Every row gives one point. The ring and each string are closed loops that go straight from each point to the next, and from the last back to the first. Before rounding, they use only three directions, however many columns there are. Count how often each string passes through the ring. Passing back the other way cancels.
(in the rows, 128 means zero)

Ring (8 x 4)
[[174 111 150 142]
 [167 118 108 142]
 [146 126  98 138]
 [100 136  97 131]
 [ 74 133 105 129]
 [ 80 120 133 131]
 [100 116 151 133]
 [151 112 165 138]]
String (18 x 4)
[[ 93 114 102 137]
 [ 65 119  93 134]
 [ 39 142 106 123]
 [ 78 145 124 124]
 [113 134 132 130]
 [106 120  85 138]
 [103 135  71 134]
 [114 149  97 128]
 [114 152  99 127]
 [105 140  83 132]
 [101 122  76 138]
 [114 121 110 136]
 [104 133 126 130]
 [102 115  97 138]
 [ 60 117  87 135]
 [ 31 124 107 128]
 [ 69 134 145 125]
 [ 95 129 137 130]]
Times through: 2
String (15 x 4)
[[151 127 155 134]
 [201 120 145 141]
 [200 111 101 147]
 [170 105  73 149]
 [146 112  95 143]
 [137 122 125 137]
 [167 129 149 135]
 [209 115 151 143]
 [204 104 156 146]
 [175  97 140 147]
 [140 106 124 142]
 [132 121 140 135]
 [150 125 179 133]
 [180 114 191 138]
 [165 124 172 135]]
Times through: 2

Ring (9 x 11)
[[200 119 111 151  87 128 118 135 100 111 128]
 [188 156 113 152 100 129 118 127 113 121 116]
 [169 178 115 138 112 130 127 118 134 135  94]
 [151 181 119 116 121 130 141 110 154 149  73]
 [136 159 128  99 129 129 157 103 165 159  62]
 [136 118 138 100 128 126 165 102 158 157  73]
 [152  83 139 111 115 125 161 111 137 143  94]
 [175  70 129 121  98 125 148 124 117 126 112]
 [197  84 115 136  84 127 130 135 101 112 126]]
String (25 x 11)
[[146  62 143 100 117 124 171 108 141 147  90]
 [154  70 156 141 124 122 157 106 123 140 117]
 [163 108 142 146 119 124 143 111 123 136 114]
 [167 116 129 131 110 127 142 117 127 134 104]
 [172  92 144 157 114 123 139 115 110 128 128]
 [199  62 123 144  84 125 131 135  92 108 137]
 [216  66 106 140  68 127 122 146  84  97 140]
 [195  98 129 166  97 125 123 128  94 113 141]
 [171 121 133 149 113 126 135 116 119 131 115]
 [185 126 110 127  93 129 130 129 119 122 106]
 [211 144  84 127  70 133 111 147 106 105 111]
 [207 169 102 167  88 131 101 136  99 108 128]
 [180 164 127 172 114 128 117 118 113 126 123]
 [165 142 136 155 121 126 133 111 124 136 112]
 [164 152 129 144 118 128 134 113 130 137 103]
 [154 173 141 161 134 127 132 103 135 145 104]
 [155 155 133 140 125 127 139 108 138 144  95]
 [157 152 121 115 115 129 144 113 145 144  82]
 [149 167 104  77 109 132 152 116 166 151  51]
 [128 178 106  55 121 133 166 107 189 167  27]
 [121 155 139  96 141 127 167  94 175 170  56]
 [141 129 151 139 137 124 153  98 143 153  96]
 [154 123 136 128 121 126 148 109 137 144  95]
 [154 115 119  90 108 128 158 116 149 145  74]
 [140  79 127  67 112 127 177 111 159 153  63]]
Times through: 3
String (18 x 11)
[[171  69 113  84  89 128 158 128 132 130  88]
 [182  72 106  89  81 128 149 134 124 123  94]
 [202  55  96  93  64 129 141 146 107 108 108]
 [192  95 104 112  80 129 135 137 114 116 107]
 [170 118 135 149 114 126 136 115 119 131 116]
 [195 105 132 175 100 125 119 127  91 112 145]
 [209 109 113 163  83 127 113 138  88 103 142]
 [217 110  89 130  65 131 114 149  95  99 124]
 [201 111  95 116  75 131 126 142 110 111 108]
 [173 119 126 135 107 127 137 120 122 130 108]
 [183  91 138 162 106 124 132 121 101 121 135]
 [188  61 131 143  94 124 138 128  99 116 133]
 [188  33 111  90  75 126 154 138 113 116 106]
 [170  76 117  92  93 127 155 126 131 131  91]
 [163 106 128 118 109 127 148 117 132 137  97]
 [154 101 148 141 125 124 150 106 128 142 109]
 [144  64 158 126 128 122 167 102 134 148 105]
 [155  57 136  98 108 124 167 115 135 141  93]]
Times through: 3

Ring (6 x 14)
[[186 120 128  97 124 130 114 121  84 108 148 119 118 133]
 [164 158 117  95 133 133 124 133  88  97 148 113 132 126]
 [108 171 133 133 128 141 123 136 114  94 128 114 142 120]
 [ 81 148 162 169 111 146 108 128 122  93 110 123 139 123]
 [103  88 163 175 111 133 108 109 155 132 108 129 118 125]
 [161  78 142 132 121 124 114 107 134 139 130 125 108 130]]
String (22 x 14)
[[165 118 146 118 112 136 104 121  79  98 137 123 121 135]
 [151 102 127 125 132 124 126 114 144 139 133 119 116 124]
 [182  63 125 116 132 115 126 102 152 161 137 123 100 128]
 [193  60 152 120 109 126 100 102  97 129 137 130  99 141]
 [167  97 159 128 104 136  95 114  78 101 133 128 114 140]
 [152 107 143 129 118 131 111 116 112 117 131 123 118 131]
 [157  90 116 121 141 116 137 110 169 160 134 118 110 120]
 [201  93 126  94 126 123 116 113  98 127 149 121 108 135]
 [203 125 139  88 112 136 100 124  41  85 153 122 119 142]
 [188 146 141  92 111 141  99 131  34  71 151 120 127 140]
 [194 159 113  74 131 133 120 134  59  88 159 112 129 132]
 [161 144  94  93 154 120 148 127 146 137 148 108 126 116]
 [138 134 120 121 137 128 132 124 138 126 134 115 127 120]
 [140 157 136 119 121 140 114 132  86  88 136 117 135 128]
 [141 190 123 102 129 142 121 143  74  75 144 111 145 125]
 [140 191 103  95 145 134 139 143 106  96 147 106 144 117]
 [140 156 104 107 148 126 143 131 141 125 141 109 133 115]
 [139 139 130 123 128 133 122 126 116 110 134 117 129 124]
 [155 157 141 110 115 142 106 133  61  76 141 119 134 133]
 [194 165 124  76 122 139 110 137  36  72 159 114 132 136]
 [216 147 125  67 119 136 106 131  27  76 163 117 124 141]
 [209 131 148  86 103 141  90 127  13  67 154 124 121 147]]
Times through: 0
String (30 x 14)
[[172  52 140 132 123 118 117  98 150 158 130 127  98 131]
 [186  59 132 118 126 117 119 101 141 155 137 125  98 131]
 [160  87 117 120 140 116 135 109 167 159 135 118 109 121]
 [200  89 127  97 126 122 116 111 102 130 148 121 106 134]
 [225 115 145  79 104 137  90 122  15  76 158 125 114 149]
 [192 134 147  95 106 141  94 127  31  73 149 123 123 143]
 [164 134 139 111 117 137 108 126  77  94 140 120 125 133]
 [150 122 117 115 138 124 133 120 141 134 137 115 121 121]
 [179 143  99  83 147 123 139 128 117 124 154 109 124 122]
 [187 178 110  71 133 136 122 141  52  78 160 110 136 130]
 [172 193 125  81 122 145 111 145  31  57 155 112 143 133]
 [144 162 137 115 120 141 112 134  76  82 138 117 136 129]
 [136 158 140 122 119 141 111 133  83  84 134 118 136 128]
 [128 175 143 123 116 147 108 139  69  70 134 117 142 129]
 [129 133 139 134 123 135 118 124 119 110 128 119 128 125]
 [113 144 126 136 135 132 132 127 148 122 126 115 133 117]
 [ 83 166 126 149 138 136 136 133 159 116 119 112 143 111]
 [ 60 196 170 171 103 160  99 144  83  53 109 121 157 124]
 [ 73 178 185 174  91 162  85 139  62  46 108 126 151 132]
 [112 142 162 151 106 146 100 127  92  85 120 124 134 130]
 [ 98 145 178 165  96 152  90 128  79  71 113 128 137 133]
 [122 122 142 143 123 133 118 120 133 119 123 121 126 124]
 [ 96 103 137 165 132 126 131 113 191 151 112 121 122 115]
 [ 67  90 179 203 105 139 104 109 170 129  93 132 123 123]
 [ 81  87 194 201  90 145  87 109 130 108  95 136 121 132]
 [110  99 182 174  94 144  89 114 104  99 109 133 122 135]
 [112  68 172 178 105 132 102 103 152 136 106 133 111 130]
 [122  34 150 174 124 116 122  91 210 183 108 130  98 122]
 [140  33 143 160 127 114 125  91 203 185 115 129  95 123]
 [146  63 128 141 135 115 132 101 189 173 124 123 103 121]]
Times through: 3

Ring (8 x 14)
[[104 117 124 131 102 138 109 151 125 139 147 136 154 125]
 [105 106 162 126 149 117 129 129 194 165 155 169 134 157]
 [114 113 168 126 163 113 140 120 208 168 154 165 122 168]
 [138 128 158 131 149 121 142 123 175 158 142 136 120 161]
 [154 132 150 134 126 129 132 134 140 152 132 120 128 147]
 [164 132 133 138  87 143 112 155  86 142 121 104 146 120]
 [145 133 110 138  66 153 100 165  60 127 124  96 160 104]
 [121 130 103 136  71 152 100 163  73 123 134 105 163 106]]
String (28 x 14)
[[133 129 134 133 114 135 123 141 129 143 138 121 139 137]
 [170 119 158 135 105 132 115 150 117 160 123 126 140 131]
 [153 126 139 135  98 138 114 151 106 147 127 117 145 126]
 [132 128 131 134 107 137 119 145 120 141 137 120 143 131]
 [149 122 133 136  85 142 105 158  92 144 127 117 153 117]
 [151 125 115 138  55 154  90 174  50 132 120 102 167  96]
 [135 128  97 138  45 160  86 178  36 120 124  95 175  88]
 [110 141  85 136  66 157 102 162  62 110 137  91 164 103]
 [112 137 103 134  91 147 113 151  96 122 141 106 153 120]
 [127 123 135 132 108 135 116 146 126 144 139 129 145 131]
 [117 133 117 133 104 141 118 145 116 131 142 116 146 129]
 [104 139  95 134  88 149 112 152  92 116 144 102 155 117]
 [123 129 126 133 108 138 119 144 122 138 141 121 144 132]
 [132 119 128 134  85 142 103 159  97 141 133 124 157 115]
 [140 122 110 138  52 155  87 176  49 129 124 106 172  93]
 [149 136  90 141  31 166  83 183  11 114 116  79 177  80]
 [167 132 110 141  43 159  88 178  27 127 112  86 169  89]
 [174 123 137 139  71 146  99 166  68 146 115 107 156 108]
 [149 123 143 134 103 136 115 149 115 150 130 123 144 129]
 [149 127 141 135 107 135 119 145 119 148 131 119 140 133]
 [141 123 144 133 115 132 121 142 133 151 135 128 139 137]
 [132 140 126 134 119 136 131 135 129 136 139 109 133 141]
 [147 143 142 134 139 128 143 124 150 145 137 111 120 156]
 [158 128 168 132 149 119 142 123 172 165 135 133 117 163]
 [153 119 169 132 139 121 132 131 165 167 135 142 126 154]
 [164 119 178 132 148 117 138 127 175 173 133 143 119 161]
 [159 135 158 133 143 124 142 125 159 157 133 122 118 159]
 [139 144 129 135 122 135 134 133 130 137 137 106 129 144]]
Times through: 1
String (30 x 14)
[[150 125 141 135 102 136 115 149 113 148 130 121 144 129]
 [183 119 160 137  96 135 111 154 103 161 116 121 143 126]
 [155 124 149 134 111 132 120 145 124 154 129 124 138 135]
 [131 132 131 133 115 135 125 139 129 140 139 118 138 138]
 [132 140 130 133 125 134 134 132 137 138 140 113 130 145]
 [137 136 151 131 153 122 147 119 175 152 143 127 116 165]
 [136 122 178 128 177 109 153 110 217 172 149 155 109 180]
 [127 111 190 125 188 102 153 107 240 181 154 175 108 186]
 [109 117 170 125 180 109 151 110 228 168 159 166 114 180]
 [109 133 129 130 133 130 134 129 156 139 150 127 132 149]
 [119 119 149 129 134 125 128 133 165 154 147 145 135 149]
 [120 114 155 129 136 123 127 133 171 159 147 152 135 150]
 [111 127 134 130 130 130 129 133 155 143 149 134 136 146]
 [ 95 116 152 126 157 118 137 122 200 157 160 161 128 163]
 [ 99  97 184 122 178 104 140 116 240 180 163 193 123 176]
 [118  83 207 122 180  98 136 119 249 198 157 208 122 177]
 [126 100 184 126 158 110 133 126 208 180 149 178 127 164]
 [122 123 147 130 135 126 130 132 163 152 146 140 132 150]
 [113 136 133 130 141 128 139 124 164 141 150 126 127 155]
 [117 140 136 131 149 126 146 119 171 141 150 123 121 161]
 [127 140 134 132 137 130 140 126 154 141 144 118 125 153]
 [147 144 142 134 139 129 144 124 150 145 137 111 120 156]
 [184 124 172 135 126 125 130 137 139 168 121 126 126 147]
 [175 123 159 136 108 132 119 147 118 160 121 122 136 134]
 [154 126 143 135 104 136 117 148 113 149 128 119 142 130]
 [139 136 124 135 101 141 119 146 106 135 133 107 143 128]
 [153 143 113 139  82 149 114 154  74 127 124  88 147 117]
 [182 135 125 141  63 152 101 167  49 137 110  87 155 104]
 [134 148 105 137  91 148 119 148  86 121 133  89 145 122]
 [129 137 120 135 104 141 121 144 112 132 137 108 142 130]]
Times through: 2

Ring (9 x 14)
[[109 139 132 151 104  96 108 135 149 127 144 124 173 146]
 [142 114 166 145 122  77 115 163 168 133 145 143 155 118]
 [170  89 179 129 144  79 126 177 170 139 139 149 126  97]
 [170  93 171 115 150 108 139 167 153 134 135 153 103  91]
 [147 120 142 106 142 154 150 136 121 123 133 152  89  99]
 [120 136  99 103 131 180 144 106  95 121 124 119 100 130]
 [113 130  80 106 128 173 131 101  94 127 117  91 118 151]
 [106 126  73 119 120 147 113 104 106 134 117  70 148 170]
 [ 99 138  98 141 106 118 106 116 128 130 132  92 172 166]]
String (29 x 14)
[[128 139 168 146 113 100 128 151 157 120 153 168 144 109]
 [123 140 148 135 117 123 132 137 139 120 145 154 134 117]
 [135 124 148 130 126 115 129 145 143 127 140 144 130 116]
 [157  91 144 120 143 100 122 157 149 141 128 118 128 119]
 [203  50 186 112 170  69 128 196 177 153 126 134 107  86]
 [206  59 196 106 172  86 142 195 171 145 131 158  87  70]
 [169 106 178 110 150 127 152 163 145 126 140 176  85  77]
 [132 136 145 120 127 145 144 134 127 118 141 159 108 106]
 [136 123 134 118 132 137 136 135 128 126 133 136 115 117]
 [117 156 134 118 120 169 152 117 111 110 143 165 101 108]
 [123 157 123  95 132 210 171 105  86 105 135 171  63  96]
 [128 135 106  92 139 196 157 107  89 118 124 134  76 114]
 [141 105 106 102 144 151 134 125 112 135 117 101 107 131]
 [131 118 118 118 131 134 127 130 125 131 127 114 126 132]
 [120 132 114 120 124 145 130 121 118 125 130 120 126 134]
 [127 114  98 112 133 144 124 120 114 134 119  92 127 145]
 [126 101  70 104 138 148 116 111 104 143 106  55 132 166]
 [110 102  35 103 133 157 104  93  90 147  96  19 147 194]
 [ 92 140  63 122 112 157 113  92  98 129 118  70 153 177]
 [ 93 159 102 133 104 152 126 105 111 117 137 122 145 149]
 [121 123 111 126 123 126 119 126 128 132 128 104 144 145]
 [120 110  97 130 123 109 103 127 132 141 121  75 163 163]
 [ 92 139  92 149 100 106  96 116 133 133 132  81 190 178]
 [ 80 164 109 160  86 109 103 114 136 121 146 114 191 167]
 [ 97 157 126 150  97 116 115 123 137 119 147 133 167 145]
 [119 133 130 135 116 118 122 133 137 126 138 128 146 134]
 [140 103 139 136 128  86 109 153 156 140 133 111 156 135]
 [144 104 167 153 121  53 103 171 181 140 145 131 174 127]
 [150 107 194 160 120  40 107 185 195 136 155 158 172 109]]
Times through: 3
String (23 x 14)
[[ 94 127  48 119 116 152 104  91  96 137 110  43 161 191]
 [ 85 156  75 128 104 161 119  91  99 121 128  92 152 169]
 [101 116  53 123 119 134  97 101 107 143 109  37 170 193]
 [125 102  92 124 128 112 104 127 129 144 117  67 158 165]
 [129 115 119 126 127 118 118 134 134 135 128 106 142 140]
 [ 94 161 121 146  98 128 120 117 129 117 146 134 160 144]
 [ 92 166 141 162  89 103 113 129 148 116 156 149 179 141]
 [123 132 136 134 118 118 125 136 138 126 140 135 141 128]
 [152  97 156 133 134  82 116 163 162 140 135 126 145 120]
 [184  67 188 133 151  50 115 195 188 149 136 137 138  99]
 [192  71 207 131 154  53 126 201 191 144 142 162 124  80]
 [143 125 168 132 128 111 136 154 151 124 146 166 123 100]
 [150  99 141 122 139 106 124 152 146 138 129 120 129 121]
 [202  46 185 119 167  52 118 200 186 157 127 125 123  94]
 [202  54 212 133 159  34 118 213 203 152 139 152 131  82]
 [141 125 178 145 121  87 126 163 166 126 152 167 143 104]
 [131 123 142 134 123 108 122 144 145 129 139 133 142 125]
 [138 106 141 140 125  82 108 154 159 139 135 113 161 136]
 [ 96 147 126 164  92  82  96 133 155 128 147 114 198 161]
 [ 82 164 104 152  90 123 109 109 127 120 143 113 179 164]
 [ 92 162 108 138 101 144 124 108 117 116 141 126 151 148]
 [124 118 109 124 125 125 118 127 127 134 126  99 143 146]
 [117 103  70 118 129 128 103 113 115 145 109  48 157 178]]
Times through: 3

Ring (6 x 14)
[[102 117  88 136 124 163 108 138  79 191 108 160 110 103]
 [130 116 114 126 129 137 120 125 117 146 120 140 125  99]
 [141 129 117 117 127 119 118 113 136 107 121 136 121 112]
 [122 146  90 124 121 125 112 121 112 110 113 148 103 138]
 [127 144  91 145 127 124 137 138 106 109 124 133 112 149]
 [114 132  85 156 129 145 138 151  84 152 122 139 114 137]]
String (27 x 14)
[[ 72 125  59 128 114 185  77 137  48 226  87 192  86 105]
 [ 69 114  63 127 115 194  74 138  44 246  86 194  90  91]
 [120 108 108 136 130 153 122 136  98 178 119 144 126  92]
 [158 116 135 144 139 113 159 134 140 105 143 106 145 112]
 [149 106 136 130 136 127 137 125 136 133 133 122 142  89]
 [119 115 107 115 124 147  99 118 110 163 109 157 116  89]
 [105 125  90 113 118 153  87 118  96 169 100 169 102 100]
 [126 128 103 128 126 133 119 126 113 133 118 142 116 116]
 [171 123 143 134 139  97 158 122 161  72 145 100 146 117]
 [151 129 128 109 127 108 118 104 153  87 124 130 125 109]
 [115 139  93  99 115 134  80 102 117 127  99 167  97 112]
 [ 99 139  76 112 114 150  82 117  91 155  95 175  90 119]
 [143 131 114 137 131 117 141 130 128 103 131 123 127 127]
 [129 132 101 134 127 129 127 130 113 124 121 137 116 126]
 [ 98 143  71 121 115 149  89 123  85 153  97 172  89 129]
 [ 83 154  53 117 108 155  74 122  72 157  87 187  74 141]
 [123 137  94 136 125 131 124 132 106 124 118 141 111 133]
 [149 134 115 147 134 110 155 136 130  90 137 113 130 139]
 [143 145 102 157 133 110 162 145 119  84 137 112 124 159]
 [116 146  78 156 126 134 140 149  88 125 121 137 107 157]
 [103 139  73 144 122 150 117 143  77 156 110 155 100 138]
 [109 134  82 140 123 147 118 139  86 154 112 152 106 130]
 [139 128 108 157 135 124 158 147 112 117 136 116 130 136]
 [116 126  88 166 132 147 151 160  79 160 127 132 120 136]
 [ 71 127  53 150 118 186 100 155  36 227  96 180  90 122]
 [ 75 126  58 139 117 182  91 145  47 219  93 183  90 115]
 [110 127  88 137 124 150 115 136  89 162 112 153 109 119]]
Times through: 3
String (25 x 14)
[[ 98 119  85 122 120 164  90 127  81 192 100 172 103  97]
 [111 129  89 128 122 147 107 129  94 157 109 157 107 115]
 [153 121 128 137 135 114 148 129 138 104 137 115 137 115]
 [166 116 145 126 137 105 145 117 159  89 140 109 145 102]
 [142 122 125 106 126 120 107 104 143 113 118 141 123  95]
 [104 133  84 118 118 149  91 121  93 159 101 168  98 114]
 [139 130 112 129 129 121 129 124 127 110 125 131 122 121]
 [168 134 136 124 133  91 146 113 165  56 139 108 136 127]
 [121 149  91 103 115 123  88 104 122 103 103 161  95 129]
 [ 94 151  66 107 109 146  72 112  89 144  89 182  79 131]
 [116 138  88 128 122 136 111 127 102 133 111 152 105 129]
 [150 136 116 142 133 108 151 132 134  85 136 114 129 138]
 [148 148 106 146 131 102 154 134 131  69 135 114 122 157]
 [100 153  64 138 117 143 109 136  79 137 105 161  89 154]
 [ 89 146  59 136 115 157  99 138  67 165  98 172  87 141]
 [109 145  73 155 124 141 133 150  79 139 117 144 103 154]
 [153 134 113 173 141 109 186 158 120  89 150  95 139 155]
 [137 129 107 151 133 125 151 143 112 118 133 121 127 134]
 [112 131  88 137 124 145 118 136  92 152 113 150 109 125]
 [ 56 131  38 143 113 197  81 152  22 244  84 197  78 121]
 [ 70 124  54 145 117 189  93 151  36 233  93 185  89 115]
 [ 75 127  59 132 115 181  83 139  50 217  90 186  88 111]
 [129 124 105 142 130 135 135 137 108 138 125 133 123 119]
 [130 112 113 145 134 142 139 141 106 157 128 131 131 104]
 [103 106  96 130 125 168 102 134  82 206 107 163 115  85]]
Times through: 3

Ring (9 x 14)
[[132  63 113 136 143 154  97 143 109 133 117 135 114  47]
 [146  90 133 154 112 171  91 129  99 158 106 105 132  46]
 [152 114 145 165 100 170  86 116 101 159 106  97 154  63]
 [156 146 151 163  93 166  92 101 117 152 110 100 180 104]
 [148 149 135 132 104 165 118 103 141 141 117 124 173 142]
 [138 134 118 111 127 154 128 111 155 122 126 150 161 155]
 [129 113 110 114 153 129 115 120 155  98 137 169 156 145]
 [126  88 110 127 168 117  97 130 142  90 139 171 147 112]
 [126  73 109 132 165 125  93 137 129 101 134 162 133  84]]
String (29 x 14)
[[124  90 100 104 160 136 122 132 150 102 134 172 133 126]
 [136 104 122 135 140 140 100 123 132 117 126 144 151 104]
 [138 113 135 160 147 116  74 114 129 100 135 146 175 105]
 [128  79 121 155 173 102  69 131 125  84 141 163 154  82]
 [125  54 110 142 173 119  79 145 116  99 133 159 124  54]
 [132  72 121 152 157 125  76 136 113 108 129 146 138  59]
 [122  22  89 108 154 170 117 166 104 143 112 143  68  18]
 [126  42  94 105 141 178 125 158 111 149 109 138  78  38]
 [132  72 110 124 138 161 110 140 117 137 116 137 114  64]
 [139 104 133 158 141 129  79 119 121 113 128 137 163  89]
 [132  76 122 153 159 121  75 133 116 104 131 148 143  66]
 [119  42  99 128 180 121  90 152 120  97 134 169 110  54]
 [115  40  85 102 181 132 113 156 133  99 134 179  96  72]
 [122  82 111 137 184  95  81 131 142  71 148 182 154 109]
 [120  91 105 124 187  93  93 127 156  64 152 193 158 135]
 [122  97  96  97 167 127 126 129 161  90 140 184 140 146]
 [129 106 102  98 144 150 133 126 154 114 129 164 137 140]
 [139 117 125 135 133 142 103 116 136 119 126 142 160 118]
 [141 134 134 146 134 129  93 106 141 108 132 144 182 136]
 [141 150 123 114 120 152 129 103 160 121 127 148 174 172]
 [138 138  99  64  99 206 183 117 166 161 108 141 127 174]
 [140 131 110  89 105 191 156 117 152 154 111 135 135 149]
 [141 119 124 130 123 157 112 117 134 132 120 134 153 116]
 [145 140 141 156 127 130  87 102 137 112 130 136 189 131]
 [144 154 133 132 121 142 111  99 153 116 129 143 187 164]
 [136 141 107  85 120 170 156 111 169 130 123 155 151 180]
 [138 139 127 131 138 128 105 105 154 102 135 156 182 158]
 [140 126 134 152 139 124  86 110 136 105 133 144 179 123]
 [132 105 112 116 141 146 117 124 143 116 127 154 144 122]]
Times through: 3
